Every row gives one point. Each copy is the shape, with its points in the same order, turned, moved and blurred by noise. Say if it was mirrored as well.
(in the rows, 128 means zero)

Shape (8 x 2):
[[106 168]
 [ 93  69]
 [179  90]
 [ 78 112]
 [154 111]
 [133  91]
 [111 168]
 [112 179]]
Copy 1:
[[ 92  81]
 [ 87 183]
 [171 156]
 [ 69 137]
 [147 139]
 [125 157]
 [ 98  83]
 [103  70]]
Copy 1 is: mirrored
Copy 2:
[[ 86 154]
 [119  58]
 [186 112]
 [ 84  91]
 [157 123]
 [144  94]
 [ 92 155]
 [ 88 169]]
Copy 2 is: only turned

Shape (10 x 4):
[[172 143 134 132]
 [142  49  91 117]
 [129  77  58 111]
 [186 152 130 195]
 [ 69 125 112 146]
 [132 186 113 164]
 [ 98  58 118 119]
 [ 98  95 113 136]
 [179 152 107 180]
 [136 160 159 154]]
Copy 1:
[[171 139 136 140]
 [101  69 116 165]
 [101  71  80 143]
 [224 108 156 113]
 [ 95 113 142  70]
 [178 146 126  72]
 [ 74  80 151 137]
 [ 97  94 143 111]
 [202 106 129 104]
 [163 146 172 103]]
Copy 1 is: mirrored
Copy 2:
[[171 155 108 147]
 [184  50 122 124]
 [165  56  88 102]
 [169 158  77 205]
 [ 84  93 112 138]
 [114 164  69 158]
 [138  54 148 128]
 [123  80 124 138]
 [166 148  66 181]
 [125 164 123 168]]
Copy 2 is: only turned
Copy 3:
[[118 131 110 163]
 [157  62  88  92]
 [163 102  77  71]
 [161 143 115 202]
 [169 130 175  88]
 [150 185 141 150]
 [155  63 138  83]
 [158  98 144  98]
 [165 153 103 179]
 [129 143 157 174]]
Copy 3 is: mirrored
Copy 4 (10 x 4):
[[162 120 168 105]
 [163 177 147 196]
 [167 201 126 167]
 [182  71 129 106]
 [ 91 158 101 127]
 [143 116 116  68]
 [110 170 142 190]
 [114 157 124 156]
 [186  99 122 105]
 [119 100 151  92]]
Copy 4 is: mirrored

Shape, 12 rows:
[[112 109 144 116 134 168]
 [119 125 125 124 142  81]
 [105 156 147 123 115  78]
 [118 131 137 134 140 108]
 [136 137 152 114 146 106]
 [140 122 146 114 141  83]
 [104  98 137 111 132 121]
 [139 105 140 151 102  95]
 [120 249 153 174  79 165]
 [133 141  70 120 117 175]
 [119 112 117 122 128 108]
 [113 104 103 148 152 159]]
Copy 1:
[[108 113 124 110 109 168]
 [159 141 134 103 153 118]
 [141 170 143  76 117  99]
 [131 136 152 109 131 126]
 [126 120 143  94 128 107]
 [155 123 137  94 140  98]
 [150 118 117  95 124 155]
 [181 142 149 124  94 126]
 [ 37 228 158 118  55 104]
 [ 99 145  85 170 107 155]
 [144 138 115 116 130 131]
 [122 131 130 151 142 183]]
Copy 1 is: mirrored
Copy 2:
[[105 130 141  92 112 174]
 [102 172 132 136 137 112]
 [111 151 122 155 107  86]
 [113 156 136 138 122 132]
 [125 143 158 127 132 111]
 [128 172 148 125 135 103]
 [ 93 162 120 100 117 139]
 [141 175 116 134 106 124]
 [133  71 149 237  61 143]
 [123  97  83 141 147 180]
 [116 165 117 134 136 132]
 [106 151 120 125 150 197]]
Copy 2 is: mirrored

Shape (14 x 9):
[[ 70 171 144 154 132 119 162 130 168]
 [170 184 206 107 175 167 162  87  78]
 [122 125 140 118 167 174 142 171 110]
 [154  93 122  93 122  59 131 169 129]
 [154 177 190 171 147 115 171  76 102]
 [ 77 103 121 103  95 125 125  99  73]
 [ 75 119 108 154  69 155 149 109 160]
 [ 70 114 137 158 121 120 106 160  68]
 [ 88 168 142 193  96 130 156 172 103]
 [129 190 169  88 121  67 136  69 168]
 [111 144 137  88 154 128  97 128 187]
 [129 127 195 140 105 172 147 118 171]
 [ 69 144 169 137 140 149 172 178 175]
 [ 99 100 123  91 134  70  99  59 129]]
Copy 1, 14 rows:
[[ 40 143 134 153 150 109 130 144 141]
 [141 214 162 101 193  99 127  46 127]
 [104 147 117  85 166 161 172 108 110]
 [151  63 143  90 140  81 171 159 116]
 [137 177 171 174 179  96 104  86 128]
 [ 86  95 155 103  82 108 129  76  78]
 [ 60 130 143 144  61 143 125 141 135]
 [ 84  99 145 125 141 145 134 118  37]
 [ 77 153 140 183 136 138 158 150  70]
 [ 97 146 159 117 149  13  92 131 160]
 [ 82 126 114  59 151  98 109 155 152]
 [ 94 174 189 107 130 148 119 142 163]
 [ 38 148 154 123 171 144 171 157 142]
 [105  59 144  90 116  68  77  94 130]]
Copy 1 is: only turned
Copy 2:
[[ 33 154 151 143 133 145 122 118 132]
 [162 209 186 108 174  97 130  70  92]
 [124 144 148 129 191 154 123 157  84]
 [127  63 101 134 140  81 130 154 130]
 [114 186 176 170 140  82 142  59 108]
 [122  73 150 127 107 163  99  88  72]
 [ 76 111 145 166  93 208 138 116 132]
 [ 91  88 174 172 136 138  80 143  52]
 [ 61 157 164 185 102 134 121 158  71]
 [ 90 142 145 101 106  80 103  63 185]
 [ 98 121 142 110 169 146  85 130 181]
 [115 149 202 142 138 159 163 127 158]
 [ 40 147 171 119 161 155 150 165 125]
 [111  54 130 128 138 125  84  51 145]]
Copy 2 is: only turned
Copy 3:
[[ 75 166 112 181 116 107 186 139 125]
 [181 180 176 118 207 122 178  73  84]
 [139 113 111 104 146 137 172 146  71]
 [173 108  87 134 102  86 104 127 154]
 [153 172 170 193 161 122 177  63 112]
 [ 78 139 117  95 105 113 108  65  97]
 [ 64 146 138 139  54 155 154 112 125]
 [ 92 105 125 159 125 116  96 114  58]
 [109 153 133 199  85 116 158 131  54]
 [120 218 135 149 153  83 136 102 192]
 [103 157 122 117 151 128 138 173 167]
 [117 145 202 123 107 128 184 142 134]
 [ 88 136 124 139 113  93 210 178  99]
 [ 86 137  99 119 151 110  93  71 189]]
Copy 3 is: only turned
Copy 4, 14 rows:
[[ 51 164 175 134 158 137 135  84 143]
 [156 189 180 116 152 160 149 135  17]
 [133  99 164 160 174 166 130 147 125]
 [135  98  95 110 137  92 168 142 147]
 [118 215 148 143 148 105 158  96  59]
 [ 77  76 113 138 102 122 113 109  59]
 [ 70 112 156 183  79 155 111  71 153]
 [ 70  92 139 187 152  87 129 136  86]
 [ 51 154 137 206 154 124 163 125 116]
 [ 72 193 146  37 108 106 141 102 124]
 [104 122 184  92 135 139  99 131 157]
 [126 151 214 157  99 155 157 106 120]
 [ 68 131 210 161 162 160 165 106 146]
 [111  97 134  61 115  63  96  87 106]]
Copy 4 is: only turned

Shape:
[[ 88 119  96 186 163 136 109 203 120 115  74]
 [167 186  79 183 130 179 125 192 176 119 146]
 [ 94 143 120 183 160 113 141  99  73 146  80]
 [ 86 169 142 125 151 161 100 113 172 194  62]
 [ 82  97 142 111 140  76 106 156 159 148 156]
 [162 203 116 153 120 162 216 141  86 170 103]
 [172 162  96  75 166 116 153 126  86 117 151]
 [114 181  67  89  88  89 151  91 114 104 135]
 [141 189 152  78  71 152 119 154  85 135 162]
 [ 72 190 133 109 131 123 166 132 102 198 153]
 [165 123 141 111 108  97 148 158  80 173 127]
 [102  85  89 168 142 130 184 125 117  93  95]
 [125  97  94  99 146  86 161 195 138 118 108]
 [ 94 104 110 122  96 178 167  98 162  97 102]
 [ 87 193 171 152 102  80 143  96 114 100 109]]
Copy 1, 15 rows:
[[115  70 151 174 143  61 111 130 175 179 116]
 [145 115 134 141  35  60 108 196 171 191 144]
 [108 132 133 209 160 128 124 131 109 161  94]
 [129 203 130 130 132  50 133  87 118 167  77]
 [202 121 136 134 144  98  48  80 142 134 126]
 [120 159 170 184  62 101 173 189  95 102 126]
 [114 128 119 121 100 125  77 187 129  54 125]
 [140 144  49 183  89 107  94 126 142  70 145]
 [185 103  92 100  62 104 154 137  87  80 114]
 [146 147 153 174  67  87 109  94  79  87  99]
 [186 119 143 148 145  97 124 173  90  79 139]
 [105 113 132 185 145 133 125 133 158 149 190]
 [162 105 151 152 152  81  93 140 192  83 164]
 [120 163 106 147 106 111 142  89 159 157 210]
 [173 148  92 197  96 165 141  96 137 124  80]]
Copy 1 is: only turned
Copy 2, 15 rows:
[[150 102 193 140 140 206 140 203 100  55 151]
 [151 171 149 166 108 139  77 170 116   9 129]
 [139 123 164 151 145 189 158 162  40 150 122]
 [125 205 193 148  82 194 139 143 126 144 175]
 [130  77 123 130  86 144 143 156 138 135 211]
 [165 201 150 129 178 137  56 154  59 129 108]
 [ 87 137 101  86 154 121 108 105  65  91 139]
 [ 93 154  97  82 102  95 149 181  60 126 128]
 [162 157 160  79 102  53 113 104  93 113 154]
 [192 174 114 103 106 142 109 143  75 169 183]
 [120  98 169 107 138 115  68 122  81 144 152]
 [129  92 133 127 168 168 152 193 121 116  83]
 [ 99  86 127  92 166 148 108 188 128 105 176]
 [129 147 143 115 123 139 172 176 165 130  79]
 [140 147 150 175 138  87 184 170  60 162 156]]
Copy 2 is: only turned
Copy 3 (15 x 11):
[[131 113 150 139 111 161 100 159 234 162 129]
 [204 162 134 131 176 132 137 104 195 141  79]
 [ 90  97 101 200 122 147  92  96 189 170 166]
 [101 171 131 138  89  58  86  66 190 173 121]
 [ 78 139 125 108 130  79 146 161 156 127 162]
 [175  79  97 170 133 145 154  26 156 198 129]
 [120  85  82 176 151 115 157 124  95 170  79]
 [153 134 123 223 118 101 153 130  80 149 157]
 [119 157 141 135 124 153 175  71  77 167 102]
 [116 146  64 135 102 105 163  77 134 199 171]
 [105  71 141 120 163 125 145  92 109 181 145]
 [147  55 118 176 100 133 116 133 185 104 157]
 [137  66 146 127 119  95 163 178 166 162 133]
 [155 106 137 163  60  97 117  95 147  76 134]
 [ 81 149 142 222 122 131 175  79 157 136 177]]
Copy 3 is: only turned
